Each row of a before or after table is a point. The points were changed in one or more steps. Then noise was added and the rows were shuffled. The steps act on columns, c1 being the first. Write out the steps. A step turns or swaps two columns, mirrors them in a line or flattens them onto one, adds a multiple of one to another, or multiplies or shifts one. Angles are multiples of 10 degrees, from the lower column toward the higher: turns from -170 to 170, lines from 10 to 170 but not 90. Use the fewest steps. Two steps may share a column if one is a turn and the other turns, adds or multiplies; they go together, in the order done. Otherwise the lowest column goes first.

Before (11 x 2):
[[  2  -6]
 [ 34  -6]
 [-30   3]
 [ 13  16]
 [ 29  -5]
 [ 29 -13]
 [-60  -7]
 [ 40 -14]
 [ 43   0]
 [ 32  -5]
 [ 34  -9]]
After (11 x 2):
[[ 36  -3]
 [ 42  -5]
 [ 35   0]
 [-57 -19]
 [ 10  18]
 [ 42   7]
 [  2  -5]
 [ 31  -8]
 [ 33   1]
 [-30  -3]
 [ 28   3]]
Steps: turn c1 and c2 by 10 degrees

Before (8 x 6):
[[ 40 -15 -26   2   2 -17]
 [-26  -1   6 -14 -23  -7]
 [-24  -8 -13  14   2  15]
 [ 57  10   8 -13  36  29]
 [ 25   1  -1 -12 -11  -4]
 [ 35  22 -17   5   4  -9]
 [ 22  15  49 -15  60  15]
 [ -4  -7  13  30 -10   9]]
After, 8 rows:
[[-23   4 -14   5  14   1]
 [ 37  -7 -27  -7 -19   1]
 [ 34  13 -17  15  -8   2]
 [ 58  -3  10  -4  29  40]
 [-28  -4   7  -4  -9 -21]
 [ -4  11  13  15   6 -10]
 [ 29  -8  -1  -5  -3 -10]
 [ 22   0  50  -2  17  62]]
Steps: flatten c2 and c4 onto the line at 50 degrees; swap c5 and c6

Before, 11 rows:
[[-46   9 -12 -16   9  -3 -37   7  16 -30 -22  -5]
 [ 14 -30 -21  21  12  22 -29 -12 -60 -16  40  18]
 [-11  10  25  42 -14  30  27  29  16 -12  26 -19]
 [-55 -13   8  34 -24 -30   6   6  23 -48 -14  -3]
 [-31  25   4 -43  -8  28  33  49 -49   7  -6  -5]
 [ 18  28  19  -1   8 -26 -12  16 -36   1 -19 -41]
 [-54   9 -36  32   9 -28 -31 -27   9   6  13   4]
 [ 25 -36 -22  -4 -27 -11  14  47 -24 -41  -7 -56]
 [-14  -2  26 -41 -58  44 -23 -15  15 -22  49   1]
 [ 18 -35  21  26  13  -4  32  18  -4 -19  46 -16]
 [ 21 -29  16 -23 -22  20 -22  38 -43  23   9 -30]]
After, 11 rows:
[[-40  -7  19  24   8 -14  30  17  -4 -21  47 -16]
 [ 13   6  23  44  19  20  25  30  12   5  29 -20]
 [ 23  37 -11 -15  22 -12 -36   5  16 -22 -21  -6]
 [-43 -10 -22  -5  50 -20  15  50 -23   1  -6 -58]
 [ 21 -25  17   2  -8 -34 -14  14 -34  -9 -16 -40]
 [-31  -4 -23  23   9  11 -29 -11 -55 -18  38  17]
 [  3  13  26 -39  49  37 -24 -17  17  42  49   1]
 [-34 -10  11 -22 -11  12 -22  39 -45  27  11 -31]
 [ 29  48 -37  35 -10 -41 -33 -27   8   0  13   4]
 [  8  55   9  34  57 -41   8   7  20  -5 -14  -4]
 [ 33  25   2 -46  -1  19  32  51 -49  12  -7  -6]]
Steps: turn c1 and c2 by -110 degrees; mirror c5 and c10 in the line at 120 degrees; shift c6 by -10

Before, 9 rows:
[[ -6 -15  19 -23  32  -9   2  -5 -39  -5  29   3 -13 -18 -20 -14 -10  21
   -7   4]
 [ 17 -12  13  20  10  11 -19  15  17  14  29 -51   2  12  -8  -5 -10  18
   -6   6]
 [-17  20  29   8 -29 -32 -19  12 -27  26  -4   3  34  19 -26 -25 -24  41
    4  16]
 [ 19  -5  17 -17  35 -46 -32  27  11   4 -60   6   2  -6  33   0  31   7
    3  -9]
 [  8   7  41  10  15 -22 -17  -9  15  27  -4  55 -10  18  13   0   3  -3
   12 -13]
 [  8  -9  23 -19   8  22  36   1  -9 -14  -3  -9 -30  -1 -29  24 -10 -38
   15  12]
 [ 25  30  35  10  29 -16  -5  -8  -2 -23 -13  18  -3 -28 -16  10 -26 -37
   -3  28]
 [-21   0  23  24 -30  -3  10  11 -20 -15  20 -26   4  -6   3  -7  23 -17
    8 -17]
 [ 20 -24  -3 -33 -17  -2   4 -22  -7  10   8  18   6  -6   6 -22  -9  42
   12 -14]]
After (9 x 20):
[[ 21  42  -4 -34 -18  -2   4 -23  -9   4   9  15   6  12   4 -21 -10 -24
   10 -14]
 [  6  -3  44  10  14 -21 -15 -10  12 -21  -4  55  -9  23  12   0   1   9
   11  -8]
 [ 17  10  17 -19  35 -48 -31  27  13   5 -59   6   2   6  33   0  35  -5
    2  -9]
 [-13  43  26   9 -30 -32 -17  13 -27 -21  -5   5  33  21 -27 -26 -24  20
    4  18]
 [ 29 -37  34  10  30 -15  -8  -9  -2  33 -10  19  -3 -19 -14  11 -29  32
   -4  30]
 [-23 -16  21  23 -27  -4  10   9 -22   8  21 -28   5 -14   4  -4  24  -2
    7 -14]
 [ 18  18  11  20   7  12 -17  16  17 -15  29 -51   2  12 -10  -4 -10 -12
   -7   5]
 [ -7  20  17 -23  31  -7   2  -6 -39  18  30   3 -14   1 -20 -14 -10 -15
   -9   1]
 [  7 -37  25 -17   7  23  37   1  -9   4  -3  -7 -31 -15 -30  25 -12  -9
   16  11]]
Steps: swap c2 and c18; turn c10 and c14 by 100 degrees

Before, 8 rows:
[[ -7  -2  17  24 -10  -1  -7   8  26   4 -22 -18   0  -5  18  20  16   6
   -8  30  -7  -1   8 -22 -23  -8   2  15  15  -6 -20  20  26 -14  -2  -6
   -3  -8   2  20  -4  22   0   9  -9  12 -17  12   2  15 -13  12  -2  10
    6  31  32  24 -30 -20 -22  -9 -13 -12]
 [ 18  -7 -11  -4   2 -11  34  -8  -8 -10 -10 -15  19 -20 -13  -8  11  28
    7  38   7 -31  11  13 -28 -21  11  -3   7  -8 -11  31  11  13 -30  18
  -19   0 -15   9  -6 -16  16   2  -2   8  19 -30  28   2   5 -11   7  -3
  -10  15  -7  16  -4  -6  29  -7  29  -5]
 [ 24 -11   1  -4 -33  12 -19  10  -2 -16   0 -18 -24 -26  -7 -28   4  -9
   -4 -12  13  34  12  35  18 -13  12   8  -8  -6 -14  25   6 -20  -6  -5
  -16  22  17  -6  13  -6   5  -5 -12  -7   5   6  -2 -11  27   5  29 -19
   22   1  -3  10   5 -12 -23 -17 -26   4]
 [  0 -24   2   5 -41  12   2  16   5 -33  23   6 -10 -21   3 -31   5   3
  -19   2  19  10 -28  -5  -5   2 -19 -16   4  -6 -20 -27  -8  11  -9  -3
  -30 -18  20 -14  11 -17 -28   8   3  -8   7 -13  -4  13 -15  -7  20  -3
   12   7   3  -4 -11  14 -18  -9   0   3]
 [-35  25  12  22  -6  13  33   2  31   7 -11  -5 -16  -5   1  -9  16   6
  -12  25  -6 -11 -24  21  38 -41   0 -21 -12   7 -40 -11  27 -11  20 -11
   -4 -31  11  26 -11  -6 -12  -4   6  36  14  -9 -19  12 -26  11  31  -1
   14  13  -1   9 -12  15  -2 -14 -14 -18]
 [  3 -26  -4   9  -7  37  43 -11 -11   6  43 -33  22   4  11  10 -12  23
   41  -1   7 -26  -3 -17  13 -16 -11  39   3 -11  -2  12 -12  -1 -27  22
  -20   9   6  -2 -18  14  22  17   6  22 -35  -1 -16   3  -6   8  -1  27
    4  15  -8   3 -23 -19  10  16  -6   5]
 [ 11   3  -7  -8  -8  -1   9 -15  17   9 -11 -12  16 -12  19 -13  20  -3
   -2  13 -21   5 -29   4  17  -7 -25   2 -25  -1  -6   4  24 -17  -9  16
  -39  -3 -60  47 -19  -9   2  -2   3  23  -1 -11   1 -16   1  18 -11  -7
   -9 -21  24  12  -7  -3 -24 -38   9  12]
 [ 21   4   8  21  14 -13   1   2  -4  10   5  -1 -20   5 -21  14 -43  27
  -28 -14   1  -6  12   8 -12  12 -24 -10   4   1  14   3 -11 -17   3  19
   -4  -9 -26   6  11  17  -6  25  -6  -1 -16   2  -9  28   9 -13  43  -9
    1  28   5  -3   3   5 -14 -40  15  -7]]
After (8 x 64):
[[ 20   2   8  21  14 -13   2   2  -5  11   5  -2 -19   5 -21  13 -42 -13
  -28 -16   2  -5  11   8  28  26 -30 -11   5   1  14   3 -11 -17   3  18
   -4 -10 -28   6  11  18  -7  24  -6  -3 -16   2  -8  30  10 -12  44  -8
    2  12   6  -3   3   4 -14 -40  30  -7]
 [  2 -26  -5   8  -8  38  42 -12 -12   7  43 -31  22   2  10  10 -14  16
   39  -1   7 -26  -3 -17  16  23 -14  39  11 -11  -3  12 -13  -1 -26  21
  -20   9   6  -1 -17  15  22  18   6  21 -36  -1 -17   3  -6   9  -2  27
    3 -13  -8   3 -24 -19   8  17 -12   5]
 [ -6  -2  18  24 -10  -2  -7   8  25   5 -24 -19  -1  -6  19  19  17   7
   -8  31  -6  -1   7 -23  33   6   2  13  18  -6 -19  20  26 -13  -2  -6
   -3  -8   2  21  -5  23   1   9  -8   5 -17  12   3  14 -12  10  -1  10
    6  22  33  25 -30 -20 -23  -9 -26 -13]
 [-35  24  13  24  -6  12  34   1  30   8 -11  -5 -15  -5   1 -10  17  41
  -12  25  -7 -11 -24  20  13   5  -1 -21   0   7 -41 -12  28 -11  21 -11
   -5 -30  10  26 -12  -7 -12  -3   6  37  15 -10 -18  12 -26  11  31   0
   14 -38  -2   9 -12  16  -2 -13 -27 -19]
 [ 24 -11   1  -4 -32  12 -19   9  -2 -17   1 -19 -26 -26  -7 -27   6  13
   -4 -12  13  35  11  35   0  -8  14   8 -10  -5 -15  25   8 -19  -6  -5
  -16  20  17  -6  12  -6   5  -4 -11  -4   5   5  -1 -12  26   5  28 -19
   22 -18  -2   9   4 -12 -24 -17 -53   4]
 [ 19  -6 -12  -4   2 -11  35  -7  -7 -11 -12 -13  18 -20 -13 -11  11  19
    7  38   7 -32  11  13  16  29  14  -2   9  -8 -10  30  10  13 -31  18
  -19   0 -14  10  -6 -15  16   1  -2   6  18 -30  29   1   4 -13   6  -4
   -8  28  -8  16  -5  -6  28  -7  59  -5]
 [  1 -24   1   5 -41  12   2  15   4 -33  24   5 -11 -22   2 -30   5  -2
  -19   2  19  10 -29  -5   6   2 -24 -17   0  -7 -20 -26  -8  11  -9  -3
  -29 -18  21 -14  11 -17 -27   9   3  -9   7 -13  -5  11 -15  -6  20  -2
   10   4   5  -4 -10  13 -19 -10  -1   3]
 [ 11   3  -6  -8  -8   0   9 -15  16   7 -11 -13  15 -12  18 -13  20   7
   -3  14 -21   4 -29   3 -21  -2 -33   1 -14  -1  -5   4  26 -18  -8  18
  -39  -3 -60  46 -19  -9   2  -2   4  30  -1 -11   2 -16   0  17 -12  -8
   -8 -16  24  12  -6  -3 -26 -37  17  13]]
Steps: turn c18 and c26 by 90 degrees; turn c25 and c56 by -90 degrees; multiply c27 by 1.3; turn c29 and c46 by -20 degrees; multiply c63 by 2
